Each row of a before or after table is a point. One or more steps were done to the points. Then noise was added and the rows were shuffled. The steps act on columns, c1 being the first. What was done? A step turns or swaps two columns, mirrors them in a line or flattens them onto one, adds a multiple of one to another, or multiplies or shifts one. Angles are multiples of 10 degrees, from the lower column toward the higher: turns from -170 to 170, lines from 10 to 170 but not 90. Use the fewest steps. Two steps may share a column if one is a turn and the other turns, adds or multiplies; they go together, in the order done. Otherwise the lowest column goes first.
In the rows, zero is written as 128.

Before:
[[171 134 134]
 [137  95 147]
 [ 98 177  85]
 [140  76 152]
 [131  82 152]
 [111 162  62]
 [163  91 182]
 [126 120 149]
 [156  83 168]
 [109 181 126]
 [111 118  97]]
After:
[[ 87  33 177]
 [149  60 102]
 [137  74 170]
 [100  20 168]
 [158 119  86]
 [184 103  89]
 [107  21 138]
 [108  59 132]
 [112  36 143]
 [112  15 147]
 [123 121 110]]
Steps: turn c1 and c3 by 70 degrees; shift c2 by -60

Before:
[[125 160 138 143 101 135 141 124]
 [148 141 135 142  95 131 117 148]
 [147 145 109 138 135 130 142  71]
 [ 59 147 140 146 129 119 160 145]
 [ 92 124 140 148 127 130 158 126]
 [155 159 166 146 134 140 119 149]
 [153  97 127  78 133 133 127 143]
 [152 112 117  53 122 130 155 146]
 [148 147 113 120  85 151 121 131]
 [150 154 102 122 112 129 141 152]
 [ 73 133 137 149 134 109 138 146]
 [150 113 114 135  85 121 157 143]
 [144 120 162 133 111 131 142 145]
 [144  96 120 118 119 158 155 152]]
After, 14 rows:
[[112 104 111 114  83 103 134 131]
 [116  85  94 112 117  96 135  92]
 [114 103 146 138 110 124 138 109]
 [178 140 120 161 134 157 139 110]
 [105 139  78 119 112 125 143 104]
 [105 103 113  45 131 120 141 121]
 [193 148 122 158 129 148 127  94]
 [163 124 143 160 126 134 111 101]
 [103 104 100   9 120 123 129  95]
 [132 130 142 153 102 121 119 119]
 [104 164 143 158 135 110 149 127]
 [108 109 114 148  95 121 150 126]
 [105  69  98 139  86 131 125  96]
 [110 150 167 143 135 123  72 144]]
Steps: turn c1 and c6 by -170 degrees; add 1 times c5 to c2; add -1 times c8 to c3; turn c7 and c8 by -120 degrees; multiply c4 by 1.6

Before, 12 rows:
[[ 26  83 142 139 144 163  70  83 139 162  96 127 113  80]
 [171 119 118 135 154 177 132 191 156 150 100 133 119  97]
 [ 47 104 143  88 165 131 137  98 102 180 120 117 122 106]
 [152 131 104  85 102 140 157 114 139 144  85 144 152  65]
 [103 145  85  97  92 136 195 114 165 134  88 115 123 142]
 [206 137 106  88 137 151 113 164 161 136  97 205  94 124]
 [ 66  50 103 126 166 124 107  49 122 163 104  98 137 108]
 [171 107 100  99  97 133 116 203 135 155  79 180 141 128]
 [144  98 125  72 113 148 129 168 180 124 137 140 132 111]
 [162 129  94 101 114 111 102 170 142 142 105 128  86  86]
 [215 105 139 122  82 165 120 184 125 143 126 174  86 118]
 [138 154 117  93 112 138 107 107 136 154 102 107 159 136]]
After:
[[159 115  93 152 117 117 178 212 152 113 103 110  91 134]
 [144 126 120  97 112 161 147 206 196 127 145 136  99 130]
 [137 150 113  85 110 116 117 148 137 103 101  97 119 119]
 [104 144  82 118  89 116  87 151 178 118  91 161 111 170]
 [156 140 107  86 102 134 175 155 147 113  85 158 110 171]
 [208 147 106 137 135 133 162 204 174 122  97 178  93  78]
 [ 65  73 103 117 167 182 141  87 122  94 101  93 130 139]
 [ 27 126 144 145 144 186 195 121 137  94  91  90 139 113]
 [175 116  97 101 100 141 150 245 140  99  79 157 111  92]
 [170 163 119 146 154 167 156 232 155 104  99 139 140 145]
 [213 141 143 159  86 165 152 223 136 113 126 156  99 103]
 [ 45 115 147 109 167 148 144 137 114  77 119 124  82 146]]
Steps: turn c2 and c6 by -50 degrees; turn c4 and c13 by 60 degrees; turn c9 and c13 by 20 degrees; turn c7 and c12 by 40 degrees; turn c7 and c14 by 120 degrees; shift c8 by 40; multiply c10 by -1

Before (13 x 24):
[[138 150 174 153 102  69 113  28 163 159 190 171 110 141 110 165 131 136
   67 160 125 121 143  80]
 [136 100 107 127 116 157  94  84 122 130 119 178 173 114 101 106 140  94
   75 114 122 133 101  80]
 [110 118 156 147 137 159 147 105 151 140 145 157 160 127 102 118 154 173
   80 124 153  93 135 110]
 [132 120 134 107 110 110 102 131 126 130 167 126 116 101 104 121 103 114
  143  69 100  99  79  79]
 [155 138 143 149 100 119 109 105 130 131 156 190 178 144 113 113 114  88
   99  80 181 166  59 118]
 [173 108 105 147  99 140  97 120 130 136 158 189 124 116 144  62 130 172
  129 157 127 128  67 111]
 [111 168 173 170  92  42 169 120  97 162  64 151 117  82 118 128 124  95
  157 161  74 116  86  87]
 [123 109 128 101 105 129 121 115 232 132 142 143 107 114  61  88 188 125
  140  97 129 147  94  76]
 [ 94 151 145 145  82 109  43 165  95 136 148 115 126  99 107  76 111 149
  139 113 150 136 147 168]
 [143 124 197 111 144  93 143 127 170  80 129 186 108 168 120 122 132 119
   82 136 146 207  70  61]
 [ 98 212 142 116 112 149 136  85 132 122 106 156 131 154 134 148 138 130
  128  83 144 194 151 131]
 [143 102 147 136 148 136 141  97 164 164 129 122 132 143  40 126  65 113
  149 138 145  49  70 132]
 [118 131 123 114  78  95 101 105 145 105 142 225 115 131  76  74 109 129
   68 128 112 169 106 124]]
After, 13 rows:
[[ 91 149 148 148  94 113  44 165  95 137 146 112 119 115 103  75 114 150
  139 112 162 134 131 225]
 [122 133 127 115  85  90  98 106 149 108 138 224 115 122  75  51 105 124
   68 130 114 166 126 191]
 [172 103 110 148 109 147  98 125 132 134 158 189 123 116 142  19 132 176
  122 156 134 127 121 202]
 [134 146 169 150 110  70 111  28 156 152 190 167 110 139 109 154 133 132
   67 160 122 122 129  44]
 [100 215 143 113 119 143 142  83 133 129 111 156 136 157 143 162 140 128
  124  81 127 190 122 104]
 [135  94 104 127 129 155  96  80 119 136 116 180 180 116 103  68 139  92
   77 119 134 129 128 122]
 [157 140 141 144 107 120 111 105 131 129 159 191 171 164 114  99 110  87
   98  78 161 167 130 137]
 [140 128 196 111 155  90 136 132 174  81 127 184 110 176 123  70 129 117
   80 136 123 209 119  89]
 [109 115 156 147 144 159 147 101 152 143 140 163 166 135 102 102 150 175
   82 124 145  95 135 131]
 [129 122 134 114 120 112  99 131 127 131 172 126 115  88 111  89 103 113
  139  70 120 100 128  99]
 [110 170 172 177 107  42 173 121  99 160  58 148 118  66 112  97 119  86
  158 164 100 112 121 105]
 [138 101 145 134 159 134 144  90 161 164 126 122 129 150  37 129  67 116
  151 135 137  54 127 128]
 [124 110 127 102 114 132 122 116 235 134 139 139 107 112  64  32 192 133
  141  96 140 148 129 140]]
Steps: shift c5 by 10; turn c14 and c21 by -30 degrees; multiply c16 by 2; turn c16 and c24 by -40 degrees; multiply c23 by 0
